Each row is a point. A path goes straight from each point to the next, and from the last back to the first. The post is the endless flat space through its rows: a point in 2 columns, a line in 3, a plane in 4, and so on, so that a path can go around it. How many times does the path go around the post? Going back the other way cancels.
In the rows, zero is written as 128.

Post (2 x 3):
| 135 | 101 | 155 |
| 104 | 139 | 129 |
Path (28 x 3):
| 123 |  94 | 151 |
|  70 | 139 | 126 |
| 119 |  71 | 139 |
| 137 | 103 | 120 |
| 126 | 128 | 131 |
|  96 | 164 | 125 |
| 103 | 143 | 143 |
|  89 | 104 | 157 |
| 114 |  76 | 146 |
| 143 |  96 | 117 |
| 121 | 104 | 117 |
| 106 |  75 | 143 |
|  78 | 115 | 133 |
| 135 |  91 | 116 |
| 148 | 111 | 136 |
| 145 | 143 | 137 |
| 108 | 151 | 149 |
| 118 |  99 | 172 |
| 124 |  66 | 172 |
| 100 | 109 | 113 |
|  95 |  80 | 158 |
|  88 | 114 | 155 |
| 109 |  70 | 143 |
| 154 |  81 | 132 |
| 158 | 120 | 123 |
| 129 | 131 | 144 |
| 133 | 110 | 166 |
| 110 | 120 | 152 |
Times around: 3

Post (3 x 4):
| 167 | 125 | 128 |  90 |
| 118 | 122 | 149 | 130 |
| 131 | 151 |  85 | 147 |
Path (17 x 4):
| 115 | 109 | 128 | 110 |
| 159 | 130 | 139 |  74 |
| 153 | 147 | 143 | 123 |
| 150 | 104 | 154 | 151 |
| 120 | 120 | 115 | 133 |
| 109 | 101 | 133 |  93 |
|  95 | 138 | 176 | 111 |
| 142 | 177 | 118 | 144 |
| 124 | 143 | 123 | 180 |
| 157 | 105 | 107 | 108 |
| 168 | 136 |  71 |  70 |
| 120 | 132 | 159 | 113 |
| 151 | 146 | 158 | 111 |
| 150 | 174 |  84 | 176 |
| 142 | 154 | 106 | 136 |
| 145 | 147 | 117 | 150 |
| 178 | 110 | 102 |  99 |
Times around: 3

Post (7 x 8):
| 111 | 137 | 135 | 112 | 146 | 121 | 139 | 141 |
| 119 | 128 | 152 | 163 | 157 | 109 | 138 | 135 |
| 111 | 136 | 151 |  83 |  94 | 179 | 158 |  92 |
| 135 | 110 | 112 |  86 |  97 | 162 | 149 | 106 |
| 101 | 131 | 116 | 148 | 133 |  85 | 125 | 120 |
| 109 | 148 | 126 | 141 | 115 | 108 | 169 | 139 |
| 144 | 125 |  66 | 109 | 154 |  64 | 140 |  78 |
Path (27 x 8):
| 139 | 157 | 112 | 106 | 153 | 141 | 133 | 122 |
| 116 | 164 | 172 | 146 |  81 | 156 | 143 | 108 |
| 121 | 108 | 140 | 116 | 103 | 114 | 140 | 141 |
| 166 | 118 |  94 |  87 | 112 | 127 | 208 | 110 |
| 127 | 109 | 118 | 121 | 147 | 124 | 174 | 135 |
| 123 | 148 |  88 | 117 | 108 | 143 | 187 | 106 |
| 103 | 145 | 125 | 107 | 152 | 121 | 116 | 122 |
| 136 | 151 | 150 | 125 | 102 | 153 | 169 | 145 |
| 131 | 109 | 127 | 126 |  98 |  76 | 146 | 108 |
| 102 | 117 | 145 | 117 | 153 |  96 | 137 |  68 |
| 106 | 114 | 162 | 115 | 114 | 105 | 162 | 138 |
| 123 | 130 | 122 | 113 |  52 | 144 | 154 | 157 |
| 123 | 160 | 107 | 146 | 132 |  78 | 149 | 128 |
| 133 | 162 |  72 |  90 | 117 | 131 | 190 |  84 |
| 101 | 148 | 142 | 106 | 133 | 144 | 175 | 123 |
|  62 | 109 | 155 |  81 | 178 | 121 | 113 | 100 |
| 121 | 140 | 108 |  64 |  96 | 125 | 178 | 138 |
|  89 | 168 | 179 | 143 | 105 | 119 | 144 | 122 |
| 141 | 154 |  95 | 113 | 116 | 111 | 116 | 126 |
|  83 | 162 | 156 | 135 | 121 | 100 | 119 | 138 |
| 106 | 109 | 160 | 109 | 129 | 119 | 114 | 111 |
| 128 | 105 |  92 |  99 | 101 | 114 | 180 | 111 |
|  81 | 141 | 138 |  86 | 171 | 155 | 148 | 137 |
| 110 | 154 | 117 | 136 | 161 | 119 | 139 | 149 |
| 117 | 157 | 146 | 116 | 121 | 147 | 129 |  75 |
| 150 | 138 |  83 | 174 | 138 | 113 | 146 | 144 |
| 116 | 118 | 125 | 146 | 119 | 151 | 148 | 122 |
Times around: 1

Post (10 x 11):
| 158 | 177 | 136 | 138 | 117 | 116 | 107 | 124 | 117 | 134 | 114 |
| 136 | 133 | 172 | 112 |  83 | 119 | 159 | 117 | 119 | 124 | 105 |
| 125 | 112 | 120 | 138 | 144 | 132 |  96 | 130 | 145 | 153 | 118 |
| 143 | 132 |  94 | 143 | 114 | 109 | 110 | 164 | 147 | 109 |  95 |
| 152 | 126 |  80 |  99 |  99 |  82 | 123 | 145 | 167 | 135 | 104 |
| 145 | 118 | 114 | 154 | 129 | 111 | 124 | 139 | 113 | 141 | 129 |
| 123 | 134 | 101 | 138 | 123 | 128 | 118 |  87 |  70 | 108 | 113 |
| 157 | 125 | 142 | 139 |  90 | 160 | 157 | 111 | 155 | 109 | 112 |
| 125 | 162 | 126 | 124 | 118 | 136 | 187 | 111 |  84 | 101 | 106 |
| 119 | 147 | 107 | 126 | 145 | 162 | 123 | 125 | 101 |  90 | 152 |
Path (25 x 11):
| 143 | 144 | 149 |  92 | 154 | 135 | 146 | 127 | 111 | 140 | 129 |
| 153 | 156 | 137 | 127 | 115 | 120 |  94 |  90 | 130 | 102 |  92 |
| 126 | 104 | 135 | 155 | 154 | 118 | 129 | 178 | 110 | 112 | 122 |
| 122 | 152 | 133 | 120 | 150 | 128 | 112 | 169 | 106 | 142 | 108 |
| 165 | 175 | 143 | 100 |  83 | 123 | 124 | 111 | 128 | 147 | 148 |
| 138 | 146 | 112 | 160 | 124 | 128 | 104 |  78 | 115 | 150 | 127 |
| 134 | 145 | 220 | 147 | 103 | 120 | 160 | 124 | 132 | 119 |  97 |
| 119 | 108 | 116 | 112 | 127 |  90 | 157 | 112 |  61 | 113 | 127 |
| 168 | 135 | 101 | 137 |  46 | 116 |  71 |  39 | 140 |  82 |  88 |
| 156 | 171 | 129 | 143 | 106 | 145 | 147 | 141 | 138 | 106 | 141 |
| 148 |  77 | 169 | 174 | 103 | 186 | 161 | 118 | 155 | 161 |  80 |
| 154 | 153 | 113 | 124 | 162 | 136 | 110 | 117 |  81 | 144 | 116 |
| 176 | 135 | 129 | 125 | 114 |  94 | 155 | 114 | 153 | 122 | 107 |
| 127 | 206 |  61 | 140 | 161 |  84 |  81 | 128 | 104 | 133 | 123 |
| 152 | 119 | 147 | 134 |  78 |  93 |  54 | 134 | 153 | 190 | 136 |
| 156 | 120 | 188 | 140 |  88 | 146 | 165 | 163 | 118 | 129 | 120 |
| 131 | 135 |  79 | 136 | 153 | 149 | 118 | 104 | 114 | 108 |  91 |
| 133 | 152 | 160 | 141 | 108 | 110 | 129 | 128 | 105 | 113 | 102 |
| 115 | 149 | 101 | 165 | 108 | 124 | 142 | 128 | 117 | 115 | 107 |
| 133 | 134 | 144 | 137 | 109 | 199 | 138 | 121 | 142 | 108 | 156 |
| 131 | 129 | 123 | 102 | 127 | 144 |  89 | 123 | 121 | 119 | 119 |
| 132 | 122 | 115 | 138 | 182 | 121 |  87 | 135 | 119 | 139 | 101 |
| 136 | 184 | 113 |  91 |  96 | 151 | 122 |  58 | 152 |  76 | 119 |
|  78 |  97 | 162 | 112 |  79 | 116 | 119 | 124 | 113 | 105 | 106 |
| 128 | 147 | 120 | 146 | 136 | 150 | 144 | 145 | 122 | 150 | 106 |
Times around: 3

Post (11 x 12):
| 128 | 120 | 117 | 134 | 153 | 142 | 124 | 159 | 141 | 115 | 110 | 132 |
| 109 | 120 | 145 | 127 | 150 | 129 | 134 | 115 | 153 | 172 | 139 | 165 |
| 136 | 147 |  94 | 108 | 141 | 146 | 125 | 148 | 151 | 126 | 136 | 143 |
| 101 | 141 | 131 |  95 | 160 | 119 | 144 | 122 | 147 | 127 | 152 | 140 |
| 137 | 143 | 165 | 142 | 160 | 110 | 138 | 123 |  77 | 150 | 142 | 150 |
| 126 | 104 | 123 | 123 | 108 | 121 | 121 | 168 | 123 | 112 | 123 | 153 |
| 110 | 139 | 108 |  91 | 141 | 127 | 134 | 115 | 153 | 145 | 102 | 130 |
| 167 | 115 | 102 | 121 | 123 |  88 | 149 |  89 | 156 | 156 | 143 | 117 |
| 140 |  84 | 150 | 133 | 108 | 112 | 132 | 216 | 136 | 162 | 150 | 158 |
| 108 | 107 |  86 | 119 | 134 | 136 |  88 | 145 | 139 | 125 | 124 | 112 |
| 173 | 130 | 102 |  81 | 120 |  82 | 113 | 105 | 170 | 108 | 132 | 100 |
Path (29 x 12):
| 149 | 148 | 146 | 146 | 201 | 144 | 134 | 141 | 143 | 153 | 106 |  98 |
| 150 | 118 | 134 | 100 | 109 | 111 | 108 |  89 | 135 | 113 | 101 | 121 |
|  87 | 107 |  99 | 101 | 100 | 100 | 107 | 139 | 149 |  90 | 143 |  87 |
| 151 | 106 | 100 | 139 | 104 | 101 |  87 | 134 | 192 | 105 |  93 | 134 |
| 124 | 149 | 142 | 125 | 185 | 140 | 115 | 115 | 147 | 135 | 145 | 160 |
| 155 | 110 | 133 | 153 | 177 | 148 | 117 | 129 | 139 | 138 | 139 | 146 |
| 156 | 136 | 153 | 131 | 121 | 150 | 133 | 169 |  99 | 117 | 149 | 165 |
| 115 | 105 | 104 | 130 | 111 | 109 | 107 | 101 | 136 | 133 | 107 | 115 |
| 152 | 154 | 115 | 137 | 166 | 112 | 116 | 186 | 135 | 113 | 160 | 122 |
|  95 | 135 |  98 | 134 | 187 | 146 | 124 | 177 |  82 | 104 | 147 | 132 |
| 148 | 111 |  71 | 133 | 141 | 126 | 149 |  80 | 137 |  88 | 133 | 146 |
| 123 | 158 |  80 | 118 | 175 | 152 | 146 | 101 | 144 |  98 | 164 | 116 |
| 126 | 112 | 133 | 119 | 136 | 110 |  84 | 124 | 167 | 125 |  41 |  60 |
| 140 | 170 |  80 | 139 | 164 | 122 | 141 | 112 | 174 | 140 | 179 | 132 |
| 158 | 119 |  89 | 113 | 128 | 110 | 106 | 122 | 162 |  97 | 133 | 134 |
| 183 | 130 |  92 |  96 | 147 | 135 |  97 | 134 | 175 | 125 | 120 | 139 |
| 118 | 145 | 124 |  82 | 158 | 147 | 115 | 143 | 152 | 152 | 178 | 204 |
|  98 |  82 | 131 | 143 | 129 |  94 | 127 | 136 | 150 | 154 | 153 | 167 |
| 136 | 147 | 121 | 122 | 128 | 129 | 139 | 167 | 142 | 173 |  82 | 108 |
| 109 | 112 | 192 | 134 | 163 | 120 | 130 | 157 | 134 |  96 | 186 | 144 |
| 161 | 111 |  81 | 114 | 129 | 125 |  92 |  83 | 192 | 151 | 176 | 134 |
| 129 |  76 |  90 | 129 | 129 | 107 | 106 | 120 | 140 | 157 | 138 | 125 |
|  91 | 154 | 115 |  62 | 120 | 112 | 138 | 151 | 140 | 151 | 145 | 166 |
| 124 | 126 | 164 | 113 | 114 |  92 | 128 | 151 | 109 | 116 |  65 | 131 |
| 144 | 126 | 147 | 109 | 135 | 134 | 113 | 137 | 169 | 175 | 149 | 138 |
| 114 |  86 | 107 |  92 | 132 | 148 | 134 | 165 | 157 | 154 | 157 | 153 |
| 125 | 117 | 132 | 122 | 160 | 133 | 165 | 171 | 112 | 172 | 164 | 172 |
| 131 | 150 | 123 | 131 | 156 | 125 | 168 | 145 | 136 | 135 | 110 | 164 |
|  99 | 188 | 119 |  77 | 106 | 136 | 165 | 134 | 148 | 173 | 137 | 188 |
Times around: 0
